Each row is a point. Each copy is the shape, with its points in the same order, turned, moved and blurred by noise. Some copies are also mirrored. Which?

Shape (6 x 3):
[[ 54 -34   6]
 [  5 -23 -10]
 [  5  66 -15]
 [  9  39  27]
 [ 18 -33  24]
 [ 17 -14  23]]
Copy 1 (6 x 3):
[[ 39 -31   3]
 [ -2 -11 -27]
 [  4  73 -19]
 [  4  48  24]
 [ -1 -30  12]
 [ -5  -7   5]]
Copy 1 is: only turned
Copy 2 (6 x 3):
[[ 14 -41 -43]
 [  8  -5  -2]
 [-29  63 -39]
 [-55  18 -38]
 [-13 -34 -14]
 [-23 -21 -16]]
Copy 2 is: mirrored
Copy 3 (6 x 3):
[[ 59 -22  10]
 [ 11 -18 -14]
 [ -2  71 -15]
 [  0  45  27]
 [ 21 -27  22]
 [ 17  -9  21]]
Copy 3 is: only turned

Shape (8 x 4):
[[-18 -11  13 -14]
 [ 14  15 -21 -21]
 [-45  -4   8   3]
 [-17 -76  18  18]
 [  2 -30 -10  23]
 [ 21  16  24  19]
 [-61 -69   3  24]
 [-32  35 -15 -20]]
Copy 1 (8 x 4):
[[-25   6   1  -2]
 [ 26  25  -2  -7]
 [-33 -10  25  -5]
 [-55 -41 -40  10]
 [  0 -29 -17  14]
 [  5  12   2  51]
 [-64 -58  -7 -17]
 [  6  22  40 -20]]
Copy 1 is: mirrored
Copy 2 (8 x 4):
[[-16  -7 -12 -34]
 [ 20  25 -26  -9]
 [-47   7  -9 -31]
 [-35 -74 -12  -7]
 [-18 -21 -11  16]
 [ 12   6  32   2]
 [-77 -56 -22  -9]
 [-24  44 -22 -34]]
Copy 2 is: only turned
Copy 3 (8 x 4):
[[ 16 -19  12 -17]
 [ 12  28 -13  -8]
 [ 28 -43  -5  -8]
 [-42 -62  29 -10]
 [-24 -20  -2  12]
 [ 17   7  25  33]
 [-24 -90  -4 -16]
 [ 50  -2 -28 -14]]
Copy 3 is: mirrored

Shape (12 x 6):
[[ 24 -28  29  16  32   1]
 [ 28 -31  -5 -17  -3 -17]
 [-15 -26  15  16 -22 -13]
 [-17 -25 -11  19 -28  10]
 [-26  56  13  16  10  22]
 [ 30   6  48  22  13  22]
 [  4 -25  45 -95  -8  25]
 [ 24 -23  17 -38  29  28]
 [ 15  12  11  20 -28 -21]
 [ 34 -16  21  17 -42 -29]
 [ 14 -28   2  -9  20 -46]
 [  3  14  36 -77 -37  -5]]
Copy 1 (12 x 6):
[[ 13   9  43  21  24 -15]
 [ 16  34   5  10  12 -45]
 [ -7  29  24   6 -35 -23]
 [ -1  29  -2  27 -43 -13]
 [-20  15  -7  -8  -4  59]
 [ 26  27  47   8  15  27]
 [ 74 -15 -10 -60  -5 -37]
 [ 48 -11   1   4  27 -17]
 [-10  65  17  -4  -6  -2]
 [  8  76  35  -1 -12 -30]
 [-18  23  18   0  24 -54]
 [ 42  28 -14 -75 -11 -19]]
Copy 1 is: only turned
Copy 2 (12 x 6):
[[ 16   1 -42 -15  54 -10]
 [ 31 -18   2  -2  28  -9]
 [ -6  -5 -30  -1  -6 -11]
 [-23 -19 -19  19  -3   2]
 [-42  68  -4  20  25 -11]
 [ 13  47 -45  -4  47  15]
 [ 15  14  38 -81  11  37]
 [ 10   6   9 -39  59  18]
 [ 21  25 -18  28  -5  -7]
 [ 42   5 -35  17 -11   0]
 [ 31  -9  -5 -12  30 -46]
 [ 26  37  40 -46 -22  19]]
Copy 2 is: mirrored

Shape (9 x 6):
[[  4  -1 -20 -23   2 -19]
 [  7 -28  26  49 -50  -6]
 [ 34   5 -28   7  61  19]
 [ -3 -16  34 -31 -33 -19]
 [ 35   1   3  -5 -66   7]
 [ 33   6  -9  13 -16 -20]
 [ 47   8  -5 -13  -2   9]
 [-26 -21 -31 -74 -11  63]
 [-13  15   5  -4 -27  31]]
Copy 1 (9 x 6):
[[-10  -5 -22 -22   3 -20]
 [ 48 -20  44 -25 -27 -20]
 [ 16 -20 -38  42  46   0]
 [  6 -13 -12 -52 -50   0]
 [ 49  30   5 -49 -16 -15]
 [ 26   9  -5  -8 -12 -35]
 [ 37  17 -33  -7   1  -9]
 [-11  -6 -34 -77  46  59]
 [  6  14  23 -24   2  24]]
Copy 1 is: mirrored
Copy 2 (9 x 6):
[[  1   1 -18 -34  -5 -10]
 [ 22  -5  70 -17  31 -19]
 [ 13   9 -56  32  18   9]
 [ 35 -21  30 -44 -33 -28]
 [ 57   6  40 -52   9  17]
 [ 25  24   7 -26  24 -12]
 [ 44   9 -16 -12   7   6]
 [  9 -79 -29 -39 -35  59]
 [ 16 -13  32 -10 -22  28]]
Copy 2 is: mirrored
